Each row is a point. A path goes straight from each point to the next, and from the last back to the first. The post is the endless flat space through its rows: a point in 2 columns, a line in 3, a plane in 4, and so on, so that a path can go around it. How many times does the path go around the post? Going back the other way cancels.
(in the rows, 100 means zero)

Post, 2 rows:
101; 98; 140
83; 132; 35
Path (18 x 3):
159; 108; 96
101; 135; 98
82; 133; 95
131; 195; 42
117; 130; 73
99; 188; 108
61; 140; 137
51; 83; 114
88; 74; 51
119; 106; 54
164; 62; 133
90; 48; 44
66; 105; 68
16; 155; 72
67; 133; 77
33; 78; 88
99; 74; 42
156; 67; 89
Times around: 1

Post, 5 rows:
101; 110; 113; 60; 97; 91
109; 112; 107; 5; 81; 87
109; 101; 80; 117; 78; 113
103; 113; 60; 118; 124; 81
93; 112; 79; 85; 102; 56
Path:
66; 121; 70; 121; 136; 75
100; 147; 83; 77; 95; 86
125; 135; 94; 76; 70; 82
120; 110; 92; 91; 110; 87
121; 93; 79; 51; 60; 87
118; 120; 96; 56; 91; 52
101; 137; 68; 83; 68; 50
89; 126; 88; 74; 88; 81
76; 106; 94; 43; 83; 93
92; 90; 83; 88; 100; 89
121; 90; 94; 87; 102; 73
106; 117; 134; 79; 120; 58
115; 133; 68; 88; 98; 78
105; 125; 99; 58; 125; 115
74; 98; 70; 122; 120; 94
89; 115; 68; 71; 137; 59
Times around: 1

Post (10 x 11):
98; 85; 111; 99; 82; 132; 87; 88; 65; 86; 121
100; 102; 89; 99; 101; 78; 81; 64; 105; 99; 98
105; 101; 103; 116; 109; 83; 61; 97; 140; 107; 126
72; 95; 108; 93; 118; 88; 76; 91; 77; 133; 113
111; 98; 132; 139; 71; 107; 195; 88; 91; 112; 133
88; 99; 123; 86; 120; 119; 76; 71; 112; 124; 99
104; 85; 103; 69; 121; 101; 79; 120; 121; 99; 97
111; 90; 147; 131; 89; 96; 139; 132; 111; 127; 76
99; 96; 90; 120; 108; 133; 117; 97; 79; 109; 110
117; 101; 99; 80; 88; 106; 74; 104; 105; 128; 113
Path (24 x 11):
89; 97; 111; 100; 91; 101; 72; 116; 110; 100; 109
114; 116; 88; 61; 93; 99; 94; 97; 115; 106; 134
111; 110; 141; 77; 119; 106; 80; 72; 110; 107; 146
113; 110; 116; 94; 131; 121; 73; 103; 112; 109; 95
95; 112; 101; 98; 103; 76; 95; 91; 112; 117; 99
105; 96; 85; 118; 78; 102; 90; 120; 113; 97; 109
83; 97; 99; 95; 109; 83; 78; 73; 91; 174; 90
88; 89; 97; 127; 92; 124; 90; 98; 85; 111; 137
87; 89; 145; 145; 108; 91; 70; 102; 146; 112; 101
130; 69; 120; 120; 70; 80; 103; 104; 128; 117; 92
108; 91; 122; 103; 67; 97; 112; 101; 122; 131; 83
75; 106; 121; 119; 113; 109; 116; 82; 116; 108; 97
85; 108; 120; 112; 91; 126; 80; 36; 67; 105; 130
114; 111; 148; 83; 124; 138; 95; 104; 116; 131; 115
86; 98; 89; 88; 135; 137; 117; 74; 107; 78; 135
71; 105; 90; 112; 85; 112; 115; 90; 85; 93; 169
74; 99; 111; 145; 101; 127; 73; 117; 101; 96; 101
99; 98; 89; 72; 99; 120; 87; 93; 98; 83; 121
87; 81; 107; 116; 88; 137; 80; 126; 82; 97; 127
96; 97; 120; 106; 108; 93; 119; 95; 109; 172; 124
115; 86; 116; 75; 111; 108; 90; 95; 114; 115; 117
103; 94; 134; 107; 87; 116; 85; 99; 65; 67; 130
118; 120; 134; 98; 76; 102; 96; 76; 118; 114; 93
84; 103; 100; 108; 114; 113; 99; 78; 112; 109; 99
Times around: 1

Post, 13 rows:
100; 141; 108; 129; 83; 149; 114; 75; 124; 36; 59; 87; 70; 96
95; 92; 88; 110; 130; 12; 136; 46; 49; 156; 79; 78; 70; 113
113; 113; 88; 112; 125; 94; 119; 109; 127; 94; 106; 74; 54; 73
111; 91; 73; 153; 128; 131; 94; 107; 120; 106; 67; 121; 120; 94
99; 120; 132; 138; 101; 169; 91; 112; 117; 88; 113; 74; 93; 96
86; 114; 96; 133; 71; 133; 115; 95; 167; 92; 125; 97; 111; 102
115; 121; 79; 116; 73; 117; 51; 122; 90; 105; 84; 102; 114; 93
80; 135; 77; 148; 70; 162; 128; 136; 100; 135; 83; 83; 93; 86
105; 93; 100; 173; 106; 11; 137; 112; 57; 100; 89; 76; 62; 123
90; 85; 70; 119; 132; 5; 120; 82; 47; 94; 101; 54; 145; 89
87; 83; 46; 80; 136; 35; 149; 116; 60; 120; 130; 99; 117; 150
133; 113; 179; 30; 159; 23; 192; 103; 177; 106; 55; 82; 105; 86
84; 133; 154; 105; 120; 96; 140; 101; 121; 71; 98; 128; 84; 63
Path:
121; 143; 95; 104; 147; 65; 167; 134; 108; 93; 114; 149; 113; 92
128; 117; 73; 79; 128; 93; 97; 115; 88; 95; 67; 54; 113; 122
105; 87; 86; 142; 92; 101; 85; 90; 147; 135; 105; 83; 90; 137
108; 102; 98; 146; 79; 68; 111; 109; 125; 82; 46; 82; 77; 146
66; 119; 101; 147; 133; 86; 111; 156; 55; 102; 102; 112; 146; 121
133; 103; 98; 169; 183; 87; 105; 81; 127; 108; 103; 86; 86; 110
117; 118; 113; 126; 119; 75; 145; 102; 103; 109; 114; 96; 90; 81
113; 86; 89; 142; 95; 97; 135; 95; 106; 83; 103; 87; 127; 78
111; 74; 91; 122; 79; 91; 83; 86; 150; 85; 92; 103; 84; 94
88; 102; 110; 146; 44; 32; 87; 102; 98; 86; 56; 71; 15; 114
103; 102; 113; 88; 102; 94; 126; 118; 79; 116; 91; 95; 33; 96
124; 98; 72; 104; 74; 122; 78; 141; 78; 96; 82; 112; 112; 83
95; 69; 106; 88; 93; 69; 94; 85; 123; 91; 123; 108; 99; 120
56; 75; 30; 121; 137; 126; 94; 73; 114; 101; 103; 107; 89; 123
85; 128; 117; 136; 83; 14; 78; 121; 152; 74; 130; 71; 149; 103
105; 120; 117; 145; 140; 114; 100; 101; 73; 114; 88; 108; 92; 91
128; 92; 87; 126; 134; 82; 140; 188; 109; 80; 95; 123; 157; 117
Times around: 1
